Every row gives one point. The points of each table are mixes of a few directions, plus a little noise. Count the directions of each table, and those that both share. Where both have some left over, give the other angles between the two spaces (their principal angles), to ten degrees, smallest first.

First:
.03	-.22
.01	.00
.02	.94
-.03	-.53
-.01	-.41
.01	.49
.00	-.26
Second:
.27	-.10
-.24	.10
-.61	.25
.58	-.21
Directions: first 1, second 1, shared 0; angles 70

First:
-.43	-.03	.51
.18	.31	.33
.51	.14	-.35
-.25	-.41	-.45
Second (5 x 3):
-.68	-.21	-.10
.64	.21	-.09
.70	.21	.37
-.44	-.14	.00
-.18	-.05	-.20
Directions: first 2, second 2, shared 1; angles 30

First:
.46	-.52	-.57	-.16
-.32	.37	.39	.10
.17	-.32	-.07	-.10
.30	-.57	-.11	-.17
.09	.21	-.46	.07
-.17	.72	-.38	.23
-.07	-.27	.48	-.10
-.46	.39	.72	.10
Second, 7 rows:
.08	-.10	-.14	-.02
.47	-.45	-.63	-.13
-.52	.53	.72	.16
.12	-.12	-.15	-.03
-.54	.52	.75	.13
.32	-.31	-.44	-.09
.08	-.07	-.09	-.02
Directions: first 2, second 1, shared 1

First, 9 rows:
-.65	.14	.39	-.19	.08	.21	.03	.26
.03	.50	.26	-.44	-.32	.23	-.13	-.26
-.06	-.01	.67	-.55	.15	-.20	.39	.12
.12	-.50	-.28	.30	-.30	.29	-.12	-.30
-.15	.30	.00	-.01	.05	-.02	-.13	.11
.37	-.21	.03	.02	.12	-.39	.17	.03
.31	.00	-.45	-.02	.16	-.02	.22	-.10
-.13	-.31	-.18	.58	.00	-.06	-.28	.15
.14	.09	-.44	.29	.03	-.04	-.18	-.01
Second:
.11	-.16	-.11	-.10	-.13	.22	.22	-.15
-.30	-.09	-.50	.17	-.17	.94	-.13	.28
-.25	.17	-.05	.10	.02	.10	-.30	.00
.04	-.30	.33	-.26	.32	-.17	.10	.16
-.22	-.19	-.19	-.10	-.04	.60	-.02	-.06
.26	-.10	-.02	.11	-.01	-.09	.21	.41
.47	.04	.29	.06	.09	-.77	.26	.25
-.07	.18	.25	.05	.20	-.43	-.22	.09
.23	.25	-.12	.15	-.29	-.27	.11	-.27
-.26	.19	.12	-.18	.00	-.13	-.24	-.71
Directions: first 5, second 4, shared 2; angles 40, 60

First:
.38	-.35	-.48	-.55	.11	-.34	.07	.07	-.52
-.11	.28	.26	-.26	.37	-.06	-.06	-.20	.16
.12	-.22	.11	-.46	-.28	.09	-.23	.51	-.05
-.26	.02	-.16	.27	.62	-.31	.36	-.04	.04
.58	-.16	-.11	-.41	-.63	.64	-.54	-.34	-.19
-.35	.30	-.02	.80	-.13	-.63	.52	-.16	-.05
-.41	.11	.39	.59	-.06	.63	-.16	.21	.63
Second, 10 rows:
.82	.25	.35	.45	.38	-.19	-.45	.56	-.51
.17	.05	-.09	-.58	-.38	.11	.14	-.39	.74
.52	.24	-.48	.37	.29	.00	-.65	.46	-.36
-.73	-.32	.02	-.26	-.25	.15	.38	-.40	.25
.36	.02	-.11	.43	.00	.10	-.60	.27	-.58
-.37	-.44	.27	-.39	-.06	.10	.12	-.09	.37
.43	.42	-.10	.60	.09	-.15	-.17	.21	-.71
-.30	-.21	.20	-.15	-.06	.04	.21	-.15	.13
-.26	-.01	-.21	-.18	.33	-.17	.30	.11	.32
-.58	-.05	.18	-.34	-.34	-.02	.73	-.54	.43
Directions: first 5, second 5, shared 1; angles 30, 50, 70, 80

First, 11 rows:
.32	-.39	.44	-.39	-.29	.12	-.06	-.13	.42	.17	-.21
-.26	.34	-.35	.46	.25	-.15	.08	.16	-.36	-.25	.31
.20	-.23	.30	-.11	-.15	.03	.00	-.04	.26	-.02	.00
.28	-.34	.39	-.33	-.23	.09	-.05	-.13	.36	.13	-.17
.17	-.21	.24	-.23	-.15	.07	-.05	-.08	.23	.10	-.13
-.30	.40	-.36	.71	.32	-.24	.12	.23	-.41	-.43	.56
-.53	.52	-.94	-.44	.26	.18	-.08	-.10	-.63	.57	-.75
.00	.02	.04	.18	.03	-.07	.04	.06	.00	-.14	.19
.10	-.13	.17	-.10	-.08	.02	-.02	-.03	.14	.03	-.04
-.24	.23	-.43	-.20	.11	.09	-.05	-.04	-.29	.27	-.35
.23	-.20	.47	.41	-.08	-.16	.07	.11	.27	-.42	.57
Second (9 x 11):
-.10	.14	-.07	.39	.12	-.14	.07	.12	-.15	-.27	.35
.35	-.45	.41	-.75	-.36	.25	-.14	-.26	.48	.45	-.57
-.01	.06	.01	.27	.06	-.10	.04	.09	-.04	-.20	.27
-.48	.54	-.71	.31	.36	-.08	.06	.13	-.59	-.05	.05
.02	.06	.19	.70	.11	-.25	.12	.21	-.01	-.56	.74
.14	-.19	.14	-.49	-.18	.17	-.08	-.15	.21	.33	-.41
-.21	.27	-.27	.36	.21	-.13	.07	.11	-.28	-.20	.25
.15	-.20	.16	-.36	-.16	.12	-.07	-.13	.22	.24	-.29
.12	-.18	.12	-.42	-.16	.13	-.07	-.14	.17	.30	-.37
Directions: first 2, second 2, shared 2

First:
-.49	-.22	.31	-.09	-.14	.57	-.16	-.63	-.03	-.61	-.21	.02
-.34	.02	.25	-.21	.14	.11	-.18	-.16	-.08	-.53	.13	.51
.33	.10	-.20	.18	.08	-.17	.11	.26	.14	.60	.11	-.18
-.29	.06	.28	-.16	.24	-.45	.01	.13	-.07	-.24	.41	.38
-.43	.27	.49	-.05	-.01	-.11	.04	.05	.05	.27	-.43	-.42
.34	-.51	-.45	.14	-.39	.03	.17	-.23	-.12	-.27	.07	-.34
.47	.34	-.24	.23	.33	.08	-.03	.35	.31	.94	.16	.09
-.16	.08	.08	-.20	-.25	.10	-.07	.01	-.22	-.43	-.58	-.09
.57	-.13	-.51	.17	.00	-.17	.12	.22	.03	.28	.32	.03
Second:
.00	.00	-.63	.03	.57	-.32	.29	.25	.17	.17	.07	.15
.44	-.49	.05	.21	.00	-.64	-.13	-.17	-.14	.05	.02	.39
.14	-.21	.25	.09	-.35	.50	-.58	-.13	-.48	-.35	-.25	-.25
-.27	.21	-.32	-.01	.52	.06	.66	.14	.25	.00	.63	-.16
-.03	.28	-.24	-.09	.04	.18	.02	.03	.22	.23	-.78	.04
-.02	-.04	.29	-.01	-.25	.36	-.23	-.10	-.22	-.25	.10	-.23
.00	-.21	-.08	.17	.20	.34	.06	-.04	-.31	-.42	.52	-.33
-.04	.33	.44	-.18	-.43	-.14	.18	-.22	.40	.42	-.62	.20
.07	-.15	.01	-.15	-.12	-.76	-.32	.27	.05	.26	.32	.44
-.24	.27	.22	-.13	-.19	.49	.07	-.04	.05	-.08	-.03	-.29
Directions: first 5, second 5, shared 1; angles 40, 50, 70, 80

First (9 x 18):
-.01	-.18	-.49	-.03	-.01	-.17	.17	.06	-.45	.11	-.18	-.27	.43	-.16	.24	.24	.31	-.16
.21	-.45	.25	-.01	.38	-.17	-.64	.30	-.45	.28	.39	-.80	-.07	-.09	-.78	.14	-.38	.35
.02	.06	.12	.27	.10	-.53	.53	.10	-.10	-.01	.17	-.16	-.02	-.09	.46	.42	.59	.22
-.46	-.16	-.02	.29	-.40	-.21	-.08	.03	.13	-.77	-.59	-.04	.16	.70	-.30	.13	-.14	-.45
-.14	-.08	.27	-.17	-.15	.31	-.27	.03	.16	-.29	-.14	.21	-.12	.39	-.26	-.02	-.16	.01
.03	.06	-.43	-.31	-.11	.44	-.07	-.15	-.03	.19	-.19	.27	.21	-.18	.11	-.30	-.13	-.25
.14	.56	-.62	-.11	-.05	.34	.41	-.44	.33	.45	-.07	.64	.11	-.62	.65	-.65	-.08	-.35
.03	-.18	.68	-.06	.08	.03	-.26	.20	.06	-.16	.27	-.10	-.36	.32	-.34	.24	.00	.43
.16	.37	.27	.13	.16	-.06	.22	-.14	.36	.21	.35	.24	-.35	-.27	.21	-.22	-.02	.20
Second, 9 rows:
-.06	-.16	.12	-.08	-.23	-.23	-.16	-.16	-.26	.02	.18	-.03	.39	-.02	-.02	.10	.03	-.02
.00	.26	.35	.29	.35	.20	-.03	.47	.21	-.05	-.65	.28	-.14	-.14	-.27	.54	-.15	-.43
.01	.09	-.04	-.17	.00	.09	.14	-.21	.07	.19	.19	-.04	.06	.44	.35	-.14	.32	.09
-.22	.40	.51	-.07	.08	-.20	-.30	-.39	.14	-.13	-.54	.27	.25	.54	-.15	.74	.21	-.31
-.16	.26	-.65	-.21	-.07	-.29	-.17	-.79	.38	-.72	-.19	-.22	-.94	.08	-.37	-.45	-.27	.67
.23	-.28	.33	.28	.15	.41	.29	.94	-.24	.60	.20	.12	.51	-.34	.28	.12	.08	-.49
.13	-.37	.08	.01	-.17	.08	.14	.32	-.37	.41	.50	-.08	.52	-.18	.30	-.16	.12	-.10
.03	-.29	-.25	.09	-.19	-.17	-.09	.11	-.20	-.23	.15	-.16	-.11	-.58	-.29	-.24	-.38	.17
.04	.12	-.46	-.14	.06	.12	.18	-.28	.26	-.10	.14	-.17	-.55	.21	.16	-.52	.05	.41
Directions: first 5, second 4, shared 0; angles 50, 50, 60, 90
